Rows are points. Each copy is the shape, with its points in the same order, turned, moved and blurred by noise. Is it also mirrored, or only turned?
In the rows, zero is written as 128.

Shape:
[[121 127 122]
 [ 92 119 130]
 [135 104 149]
 [141 147 113]
 [122 130 144]
 [129  85 165]
 [178 153  62]
 [160  92 149]
 [135 118 176]]
Copy 1:
[[115 132 115]
 [ 99 137  95]
 [144 120  84]
 [137 141 142]
 [131 138  98]
 [141 115  61]
 [152 108 197]
 [165  98  91]
 [152 142  77]]
Copy 1 is: mirrored
Copy 2:
[[127 133 111]
 [140 108  95]
 [107 107 123]
 [132 158 124]
 [133 120 131]
 [ 97  83 126]
 [110 217 117]
 [ 80 115 131]
 [112  96 147]]
Copy 2 is: mirrored

Shape, 9 rows:
[[ 97 141 142 133]
 [129 161 110 145]
 [126 119 150 103]
 [106 139 106 125]
 [105 134 123 147]
 [ 85  50 113 112]
 [158 110  97 196]
 [121 146 122 137]
 [131 100 174  92]]
Copy 1, 9 rows:
[[129 146 109 141]
 [116 106 102 110]
 [149 158 141 117]
 [104 138 108 113]
 [108 128 117 137]
 [ 77 189 178 139]
 [ 86  64 156 129]
 [121 122 113 119]
 [167 169 166 127]]
Copy 1 is: only turned
Copy 2, 9 rows:
[[114 120 120  92]
 [150 124  96 120]
 [109 140 153 120]
 [126 103 114 123]
 [115 118  99 109]
 [ 38  99 133 150]
 [114 158  47 157]
 [133 126 108 114]
 [ 88 158 172 116]]
Copy 2 is: only turned
Copy 3:
[[136  93 142 122]
 [ 97 107 119 132]
 [160 133 134 119]
 [107 117 150 116]
 [118 101 145 137]
 [157 145 221 127]
 [ 89 131 148 202]
 [113 113 129 133]
 [191 140 134 122]]
Copy 3 is: mirrored

Shape, 12 rows:
[[ 79 159  91  92 100 138]
 [130 130  85  95  87  89]
 [128 130 116  94 109 111]
 [140 115 127  93 145 175]
 [149 162  97 151 151 174]
 [127 109 129  87 121 114]
 [150 117 132  98  81 170]
 [147 159 163 153  95 163]
 [142  84 165 131 133 130]
 [ 89 138 161 126 162 113]
 [ 76  84 113  90 131 161]
 [115 111 153 117 125 156]]
Copy 1, 12 rows:
[[110 203 114 112 138 103]
 [170 170  91 132 129  93]
 [137 148  99 133 134 111]
 [104 141 125 163 138 167]
 [116 149 191 173 141 121]
 [133 136  89 133 123 133]
 [135 147 109 149 188 150]
 [114 113 160 130 197 111]
 [137  86 123 120 135 160]
 [ 85 111 132  98 102 116]
 [113 174 111 103 116 183]
 [109 126 129 119 146 155]]
Copy 1 is: only turned
Copy 2 (12 x 6):
[[173  86 151 152  69 127]
 [157 124  89 124  62 107]
 [149 115 109 115  96 124]
 [146  94 142 114 157 101]
 [152 105 125 189 163 102]
 [131 108 110  96 105 124]
 [172 148 147 102 131  93]
 [161 170 147 152 153 138]
 [ 96 136 129  99 145 131]
 [104  92 135 138 124 182]
 [116  79 175 102  99 101]
 [126 119 153 113 135 129]]
Copy 2 is: only turned
Copy 3, 12 rows:
[[102  66  90 117 123 139]
 [ 94  95 152 138 121 103]
 [116 114 134 136 128 128]
 [157 129  95 135 165 155]
 [189 112  77 105 141  91]
 [112 134 126 142 139 151]
 [162  91 143 134 160 164]
 [198 108 130  92 105 155]
 [151 171 142 109 156 160]
 [121 162  84  93  97 155]
 [ 99 120  94  94 174 176]
 [147 137 119 101 145 179]]
Copy 3 is: mirrored

Shape, 11 rows:
[[140 111 125 131 150 161 170 114]
 [ 80  95 129 106 151 170 136 136]
 [113 136 137 152 101  95 142 145]
 [120 129 167 166 154 107 123 132]
 [139 132 152 152  94  93  89  64]
 [137 141 128 163 131  99 109 132]
 [127 138 120 113 135  87 136  88]
 [136  85 179 142 137  94 149 111]
 [127 147 184  90 171 147 141  71]
 [159  80 112 167 156 169  88 146]
 [161  93 135  94 138 132 159 152]]
Copy 1 (11 x 8):
[[ 87 114 125 102 143 129 140 113]
 [122 134 128  84 148  82 109  92]
 [160 141 123 126 123 128 121 183]
 [130 136 109 156  95  94 127 148]
 [149 133 170 197 155 112 146 170]
 [148 145 124 159 107 136 137 148]
 [140 101 137 164 150 142  98 143]
 [113 125  91 159 159  88 136 161]
 [ 98  46 148 153 138  80 121 118]
 [124 177 113 138 122 121 190  82]
 [129 101  81 108 161 132 154 126]]
Copy 1 is: only turned
Copy 2 (11 x 8):
[[144  99 144 107 152 144  92 119]
 [158 147 124  95 115 158 120  83]
 [ 89  94 138 105 134 141 178 125]
 [136  98 159 140 151 130 177 103]
 [137  82 125 148 106  87 180 171]
 [110 113 142 145 150 131 171 139]
 [148  80 102 127 141 148 160 160]
 [148  70 132 101 158  99 166 101]
 [189  59 117 161 114 148 117  92]
 [133 178 158 135 170  90 114 119]
 [121  99  96 104 172 123 106  95]]
Copy 2 is: mirrored
